Each row of a before or after table is a point. One or more steps were done to the points. Then noise was added and the rows were shuffled. The steps act on how far a point lies along the listed directions, d1 being the first. Name the steps. A step turns or swaps two directions, mirrors them in a line or flattens them onto one, adds a multiple of one to another, or multiplies one. Angles are multiples of 10 degrees, from the lower direction toward the higher: turns from -170 to 170, lines from 10 to 170 but not 90. Use the fewest steps. Two steps may share a direction if one is a turn and the other turns, adds or multiplies; they go together, in the order done. Otherwise the lowest direction goes first.

Directions:
(1): | 5.1 | 0.5 |
(2): |  0.5 | -5.1 |
Before (12 x 2):
|  4.9 | -0.8 |
|  2.8 |  2.3 |
| -0.7 | -1.4 |
| -7.2 |  7.2 |
| -2.5 | -1.0 |
| -3.9 | -4.3 |
| -0.3 | -4.6 |
| -4.7 | -1.1 |
| -4.9 | -0.4 |
| -0.4 | -4.9 |
| -5.3 |  1.2 |
| -1.3 | -2.4 |
After:
|  2.2 |  1.6 |
| -1.7 | -3.2 |
| -0.5 |  4.8 |
|  1.7 | -4.6 |
|  4.9 |  1.3 |
|  3.6 |  4.6 |
|  1.2 |  1.1 |
|  0.0 |  5.2 |
| -8.6 |  5.5 |
|  0.5 |  2.9 |
| -2.3 |  5.0 |
|  4.3 |  1.2 |
Steps: swap d1 and d2

Directions:
(1): | -6.2 | -0.1 |  0.5 |
(2): | -0.5 | -1.7 | -6.0 |
(3): |  0.2 | -6.0 |  1.7 |
Before (13 x 3):
|  1.6 |  3.9 |  5.7 |
| -0.2 | -1.8 | -2.4 |
| -0.7 | -1.3 | -0.2 |
| -2.6 | -0.5 | -2.4 |
|  1.7 |  4.6 | -1.3 |
|  8.0 | -2.5 | -2.3 |
| -0.5 |  4.1 | -1.3 |
|  1.3 | -1.0 | -0.1 |
|  1.3 | -1.8 | -2.5 |
|  6.8 | -0.5 |  4.1 |
|  1.4 | -2.0 | -3.2 |
|  1.3 | -1.7 | -1.7 |
| -0.6 |  3.2 | -4.9 |
After (13 x 3):
|  1.1 | -1.4 | -0.3 |
| -3.2 | -1.5 | -4.8 |
|  0.9 | -2.5 | -4.0 |
| -0.8 | -1.0 | -1.1 |
|  1.4 | -2.7 | -5.0 |
|  1.3 | -3.0 | -6.1 |
| -1.0 |  2.2 | -8.1 |
|  1.6 |  4.8 | -0.9 |
|  2.3 |  5.6 | 12.3 |
|  7.9 | -3.2 | -4.5 |
| -0.5 |  4.2 | -1.4 |
|  7.2 |  1.0 |  8.1 |
|  0.2 | -2.8 | -5.2 |
Steps: multiply d2 by 2

Directions:
(1): |  1.6 |  0.7 | -3.7 | -6.3 |  0.7 |  4.6 |
(2): | -2.5 |  0.8 |  4.3 |  2.1 |  0.3 |  7.0 |
(3): | -3.3 | -2.7 |  0.4 | -1.2 |  7.6 | -1.1 |
(4): | -6.3 |  4.8 |  0.2 | -2.9 | -1.8 | -2.0 |
Before, 10 rows:
|  0.6 |  0.8 | -1.9 | -2.0 | -0.9 | -0.7 |
|  3.8 | -0.1 |  2.0 |  7.4 | -4.9 | -1.3 |
| -5.3 |  2.3 |  0.0 |  4.4 |  0.8 | -2.5 |
| -2.3 | -1.3 |  4.7 |  4.4 |  3.1 | -1.7 |
| -4.7 |  3.6 |  4.1 |  6.6 | -0.5 |  0.2 |
|  2.8 |  0.4 | -6.4 | -5.4 | -1.4 |  2.0 |
| -2.3 | -1.2 | -4.0 | -7.0 |  3.9 |  2.2 |
|  3.0 |  5.6 | -4.3 | -4.4 | -5.2 |  1.1 |
| -0.1 | -1.1 |  4.1 |  7.4 | -2.2 |  2.7 |
|  5.0 | -1.7 |  1.9 |  3.9 | -5.1 |  4.6 |
After:
|  6.0 | -5.8 | -1.3 | -0.4 |  2.8 |  4.0 |
|  0.1 |  4.3 | -1.3 | -1.7 | -1.0 |  8.5 |
|  3.6 | -2.8 |  1.7 |  3.3 |  2.3 |  7.7 |
| -3.4 |  0.5 | -2.8 | -1.9 | -1.4 | -8.2 |
| -3.4 |  2.1 |  2.2 | -2.9 |  2.1 |  5.4 |
|  7.0 |  0.1 | -1.7 |  4.2 | -3.9 | -4.7 |
|  0.7 | -0.2 |  0.1 |  1.6 | -1.3 | -2.2 |
|  1.5 | -1.8 | -1.4 | -2.0 |  2.5 |  8.3 |
| -3.3 |  4.2 | -1.2 |  1.2 | -1.9 |  4.8 |
|  2.2 | -2.2 | -2.5 |  3.4 | -1.1 | -7.5 |
Steps: turn d1 and d2 by -100 degrees; turn d3 and d4 by 60 degrees

Directions:
(1): |  1.5 | -6.4 |  5.4 | -2.6 | -2.0 |  1.7 |  2.8 | -3.3 |
(2): |  1.1 |  0.1 |  0.9 |  8.4 | -1.3 |  2.8 | -2.1 | -4.3 |
Before:
|   0.2 |  -0.5 |  -1.3 | -11.7 |   1.9 |  -2.6 |   4.0 |   7.0 |
|  -0.1 |  -0.7 |   0.2 |  -1.4 |   0.1 |  -2.6 |  -0.9 |   0.0 |
|   0.2 |  -0.1 |  -2.6 |  -2.7 |   0.0 |  -2.1 |   0.4 |   1.9 |
|  -0.4 |   0.2 |   0.3 |  -1.7 |   1.5 |  -2.0 |   0.7 |   0.2 |
|  -1.4 |   0.2 |  -1.5 |  -2.1 |  -2.1 |  -0.3 |   1.4 |  -0.3 |
|  -0.7 |   2.0 |  -1.1 |  -2.8 |   1.6 |  -1.8 |  -0.4 |   0.1 |
|   3.0 | -13.2 |  10.1 |  -8.0 |  -3.5 |   1.3 |   6.0 |  -6.7 |
|   0.8 |   0.8 |  -1.2 |  -2.6 |   1.9 |  -1.8 |  -0.2 |   1.6 |
After (8 x 8):
|  -1.5 |   0.2 |  -1.3 |  -2.2 |  -2.2 |  -0.3 |   1.5 |  -0.3 |
|   1.9 | -13.4 |   9.3 | -16.6 |  -2.2 |  -1.4 |   8.2 |  -2.4 |
|  -0.7 |   2.0 |  -0.8 |  -2.0 |   1.4 |  -1.4 |  -0.4 |  -0.3 |
|  -0.3 |   0.3 |   0.3 |  -1.7 |   1.7 |  -2.0 |   0.8 |   0.2 |
|   0.2 |   0.0 |  -2.4 |  -2.0 |  -0.3 |  -1.8 |   0.2 |   1.7 |
|   0.3 |  -0.5 |  -1.4 | -11.9 |   1.9 |  -2.6 |   4.0 |   7.2 |
|   0.0 |  -0.7 |   0.1 |  -1.5 |   0.1 |  -2.5 |  -0.8 |   0.1 |
|   0.9 |   1.0 |  -1.1 |  -2.0 |   1.8 |  -1.6 |  -0.4 |   1.2 |
Steps: add -0.5 times d1 to d2

Directions:
(1): |  1.6 |  4.4 |  6.5 | -5.8 |  2.4 | -0.9 |  2.0 | -0.9 | -2.9 |
(2): |  2.8 |  1.1 |  3.3 | -0.4 | -0.2 | -1.6 | -3.0 |  1.6 |  9.1 |
(3): | -1.9 | -3.0 |  1.3 | -3.3 | -7.9 | -4.9 |  1.3 | -1.9 |  0.1 |
(4): |  1.1 |  0.2 | -0.9 |  1.0 |  0.1 | -1.0 |  9.2 |  5.0 |  1.9 |
(5): | -5.9 |  7.0 | -3.7 | -2.3 | -1.2 |  1.4 |  0.8 | -1.4 |  2.9 |
Before (8 x 9):
|  -4.2 |   4.7 |  -0.7 |   0.3 |  -1.4 |   2.5 |  -8.2 |  -3.0 |   5.6 |
| -10.0 |  11.4 |  -7.7 |  -1.0 |   0.4 |   2.9 |   5.6 |  -0.3 |  -0.4 |
|  -1.6 |  -4.1 |   4.0 |  -0.9 |   2.1 |   2.5 |  -9.0 |  -4.4 |  -6.8 |
|   1.1 |  -1.0 |   0.8 |   0.1 |   2.7 |   0.6 |   3.4 |   1.6 |  -7.1 |
|  -0.7 |  -4.9 |  -1.9 |   4.1 |  -0.7 |  -0.6 |   0.5 |   3.1 |  -1.3 |
|  -1.6 |  -0.6 |   3.0 |  -2.7 |  -0.5 |  -2.6 |  -2.4 |  -3.8 |  -4.0 |
|   2.1 |   2.3 |  -1.9 |   3.0 |   1.8 |   0.4 |   5.4 |  -0.8 |  -1.7 |
|   0.1 |   0.1 |  -0.1 |  -0.1 |   4.8 |  -1.5 |  -0.4 |  -0.8 |  -2.2 |
After (8 x 9):
|  -0.6 |   4.4 |  -3.6 |   1.5 |  -0.6 |  -0.5 |   2.6 |  -2.6 |   1.1 |
|   1.9 |  -8.7 |   4.0 |   1.7 |   1.9 |   0.1 |   2.5 |   1.9 |  -9.5 |
|   0.4 |  -1.7 |   2.7 |  -1.5 |   1.8 |  -3.2 |   1.6 |  -0.8 |  -5.5 |
|  -8.4 |   7.1 |  -4.3 |  -2.0 |  -1.1 |   2.5 |  -9.7 |  -7.5 |  -2.9 |
|  -2.9 |   2.1 |  -1.7 |  -1.1 |   0.0 |  -0.2 |   5.4 |   2.0 |  -3.5 |
|  -0.1 |  -0.3 |  -0.2 |  -0.2 |   2.2 |  -2.3 |   2.1 |  -0.7 |  -1.5 |
|  -2.4 |  -0.5 |  -3.2 |   3.7 |   0.5 |   0.4 |   2.5 |   4.3 |   0.6 |
|   2.3 |  -4.3 |   3.7 |   3.2 |  -0.6 |   1.7 | -10.2 |  -3.6 |  -0.4 |
Steps: flatten d1 and d3 onto the line at 20 degrees; turn d2 and d4 by -20 degrees; turn d4 and d5 by 70 degrees

Directions:
(1): | -1.0 |  2.2 | -1.0 | -1.3 |  4.8 |  3.0 | -1.8 |  1.3 | -9.0 | -3.9 |  1.2 |
(2): | -2.3 | -7.2 |  3.9 |  5.7 |  2.0 |  5.2 |  0.3 |  0.4 |  0.5 | -0.2 |  2.7 |
(3): | -7.1 |  2.8 | -2.4 |  0.3 |  2.9 |  1.9 |  6.6 | -0.3 |  2.9 | -2.0 | -3.4 |
(4): |  4.5 |  2.7 |  5.4 |  0.8 | -4.0 |  3.8 |  5.5 |  3.0 | -2.3 | -0.5 | -3.4 |
(5): | -5.2 | -4.9 |  1.9 | -2.6 | -4.2 | -5.5 |  2.6 |  1.9 | -4.8 |  0.0 | -0.5 |
(6): | -2.8 |  3.1 | -0.3 | -0.9 | -4.8 |  3.8 |  1.4 | -5.9 | -2.0 |  3.5 |  5.9 |
Before:
|  -2.8 |   3.7 |  -3.1 |  -1.4 |  -0.2 |  -0.5 |   0.8 |  -2.0 |  -3.7 |  -2.1 |   0.7 |
|  -3.9 |  -1.1 |   1.1 |  -4.0 |  -4.4 |   2.7 |  -2.1 |  -1.4 | -11.4 |   0.2 |   2.3 |
|   0.1 |   3.4 |  -5.0 |  -4.8 |   4.1 |  -6.5 |  -6.4 |   1.7 |  -3.1 |  -2.8 |  -0.9 |
|  -0.6 |  -2.2 |   3.0 |   3.4 |  -0.1 |  -0.3 |  -1.3 |   1.5 |   3.3 |   1.0 |  -3.4 |
|   1.2 |   0.4 |  -3.9 |   0.6 |   4.8 |   3.3 |  -9.2 |  -4.4 |   2.4 |   4.2 |   6.2 |
|   2.8 |   2.2 |  -1.9 |  -2.2 |  -0.2 |  -1.1 |  -2.9 |  -2.6 |  -6.8 |  -0.2 |   6.0 |
|   3.2 |   1.1 |  -0.1 |  -0.6 |  -3.7 |  -2.9 |  -6.0 |   0.8 |  -0.8 |  -0.4 |   1.9 |
|  -7.5 |   3.7 |  -2.2 |  -1.3 |   1.0 |   6.5 |   4.4 |  -3.5 |   0.9 |  -4.6 |   2.0 |
| -11.9 |   0.3 |   2.7 |  -2.4 |  -6.7 |  -0.4 |   5.2 |  -3.3 |  -3.1 |   1.0 |   1.4 |
|  -2.1 |   1.6 |  -4.7 |  -0.6 |   4.0 |  -3.6 |  -3.7 |   0.8 |   2.9 |  -0.8 |   1.1 |
|   5.0 |   0.8 |   3.8 |  -2.0 |  -8.5 |  -3.5 |  -2.7 |  -2.8 |  -5.3 |   0.3 |   4.6 |
|   3.0 |   4.3 |   0.7 |   1.9 |   1.7 |   7.7 |   1.8 |  -2.5 |   0.6 |  -0.1 |   2.7 |
|   8.5 |   0.2 |  -2.3 |  -3.0 |   0.5 |  -7.1 |  -9.8 |  -2.7 |   5.0 |   2.3 |  -0.3 |
After, 13 rows:
|   1.5 |   2.2 |   0.6 |   0.4 |  -0.7 |  -3.6 |  -2.3 |   1.3 |   3.5 |   0.6 |  -5.2 |
|  -0.7 |   5.3 |  -2.1 |   0.0 |   1.1 |  10.2 |  -3.9 |  -5.3 |  -5.2 |   0.6 |   4.3 |
|  -1.7 |  -0.9 |  -2.0 |   0.5 |   1.6 |   1.8 |  -1.6 |  -3.7 |  -5.7 |  -0.4 |   7.7 |
|  -2.3 |  -3.1 |  -0.4 |   2.4 |  -1.1 |  -0.5 |  -4.1 |   0.1 |   1.0 |  -1.0 |   2.4 |
|  -2.6 | -12.1 |   1.9 |   0.7 |   2.0 |  -7.0 |  -5.9 |  -0.3 |   3.3 |   1.0 |   1.0 |
|  -5.2 |  -3.1 |  -2.9 |  -5.8 |  -1.9 |  -6.5 |  -5.5 |  -2.4 |  -5.2 |   4.6 |   5.2 |
|  -1.9 |   3.7 |   0.4 |  -3.1 |  -5.2 |   4.9 |   3.4 |  -2.0 |  -3.7 |  -3.2 |   2.5 |
|   0.1 |   0.0 |   0.8 |   3.6 |  -0.3 |   3.0 |  -1.7 |  -5.2 |   1.1 |  -0.1 |   5.2 |
|  -2.8 |  -3.8 |   0.2 |   0.6 |   1.4 |  -3.1 |  -3.5 |   2.4 |   0.4 |  -0.3 |   2.8 |
|  -3.2 |   1.6 |   1.1 |  -4.3 |  -4.9 |  -2.1 |   5.6 |  -0.3 |  -6.1 |  -0.2 |   1.0 |
|   0.4 |   8.6 |   2.4 |   2.8 |  -1.0 |   9.5 |  -0.7 |  -5.8 |   3.0 |   1.5 |   2.9 |
|  -1.6 |  -0.1 |   0.0 |   2.8 |  -0.4 |   3.7 |   0.1 |  -2.0 |  -3.6 |  -1.1 |   3.5 |
|  -1.9 |  -6.4 |   1.9 |   3.1 |   5.4 |   1.2 |  -6.3 |   2.4 |  -3.2 |  -3.0 |   4.3 |
Steps: add 0.3 times d1 to d6; turn d2 and d5 by -170 degrees; flatten d3 and d4 onto the line at 60 degrees
